Every row gives one point. Each copy is the shape, with its points in the same order, turned, moved and blurred by noise. Some copies are also mirrored. Which?

Shape, 7 rows:
[[  6  11 -13]
 [ 13  -5 -27]
 [ 29 -52 -20]
 [-22 -26  23]
 [-40 -26 -10]
 [-26  20  15]
 [ -4  42 -28]]
Copy 1, 7 rows:
[[ -1  -2 -16]
 [  3 -18 -30]
 [-15 -64 -39]
 [  5 -34  29]
 [ 34 -35  14]
 [ 11  10  22]
 [ 19  36 -25]]
Copy 1 is: mirrored
Copy 2 (7 x 3):
[[  2  14   7]
 [ 11  33  15]
 [ 10  57  60]
 [-26 -11  49]
 [-51  17  35]
 [-24 -21   8]
 [  1  11 -33]]
Copy 2 is: mirrored
Copy 3, 7 rows:
[[  2  19 -13]
 [ 18   9 -13]
 [ 52 -14  15]
 [-22 -15  33]
 [-16 -41   8]
 [-44  12   1]
 [-17  26 -43]]
Copy 3 is: only turned

Shape:
[[  8 -73  38   8]
 [  3  21   9 -11]
 [ 12  12 -23 -23]
 [  9  20 -33  29]
 [  2 -28  27  16]
 [ 26 -22  25  27]
 [ 18 -46  25   6]
 [ 25  17 -15 -26]
 [ 29  26  -5  -9]
 [-39  24 -41  27]]
Copy 1 (10 x 4):
[[ 53 -25 -26  64]
 [-17   8  18   5]
 [ 15   0  29 -17]
 [  1  12 -25 -44]
 [ 13 -11 -25  41]
 [ 19  14 -32  30]
 [ 40  -7 -15  43]
 [ 11  13  39 -12]
 [  4  27  19 -14]
 [-20 -28 -22 -58]]
Copy 1 is: only turned
Copy 2 (10 x 4):
[[  8  -7  76   2]
 [-12   4 -17 -21]
 [-27 -27 -26   0]
 [ 20 -26 -42  10]
 [ 13   2  31  -6]
 [ 18  11  24  12]
 [  3  -3  47   9]
 [-35 -16 -23   3]
 [-23   1 -28   8]
 [ 35 -54 -47 -33]]
Copy 2 is: mirrored

Shape (11 x 6):
[[ 12  39 -14  14  51  -3]
 [ 13 -29 -37   9  57 -40]
 [-21   7  37  21  18  -7]
 [-12  15 -39  15  13 -23]
 [-33  30   6 -10  24  36]
 [ -2 -32 -38  12 -21 -38]
 [  6 -35  32 -30  25 -20]
 [ -4  12 -37  15 -14 -47]
 [ 16  36  27   2  -5  20]
 [ 25 -40 -31  18  -3  39]
 [ 16 -29  39 -12  13  31]]
Copy 1:
[[-53 -13  29   1  22 -12]
 [-24 -48 -23   4   9 -57]
 [-24 -20  11  39 -20  17]
 [-30  10 -10   3   3 -31]
 [-31  -6   4  -1  15  52]
 [ 24   5 -30   2 -25 -44]
 [  2 -65   0  -4 -34   3]
 [-19  20 -15  -5 -27 -40]
 [ -7  -1  48  -2 -21  30]
 [ 57 -17   9  -3  35 -12]
 [ 30 -52  32  10 -12  30]]
Copy 1 is: only turned
Copy 2, 11 rows:
[[ -6   9  16  20  52  32]
 [-47   2   8 -52  30  28]
 [-19 -21  32  33 -12   7]
 [-33 -11  -4  12  46  10]
 [ 24 -45  10  34  29  36]
 [-41 -11 -44 -23  10 -27]
 [ 13 -15  26 -31 -25   3]
 [-39  -1 -23   3  30 -28]
 [ 32  15   1  44   3   6]
 [-16  -1 -60 -10 -14  39]
 [ 32  -9   2  -4 -44  35]]
Copy 2 is: mirrored
Copy 3, 11 rows:
[[ 29  38 -10   6  10  17]
 [-20  -1 -25  16  55  17]
 [ 37 -13  27 -18   3  -6]
 [  6  10   3  43  12 -10]
 [ 16  37  17 -21 -17 -36]
 [-27 -42   1  48  15 -13]
 [  1 -29 -31 -44  13 -18]
 [ 10 -18   6  62  13 -14]
 [ 29   5   4 -21 -43   8]
 [-65  -4  18   0 -18  17]
 [-16 -24  -2 -59 -22   5]]
Copy 3 is: only turned
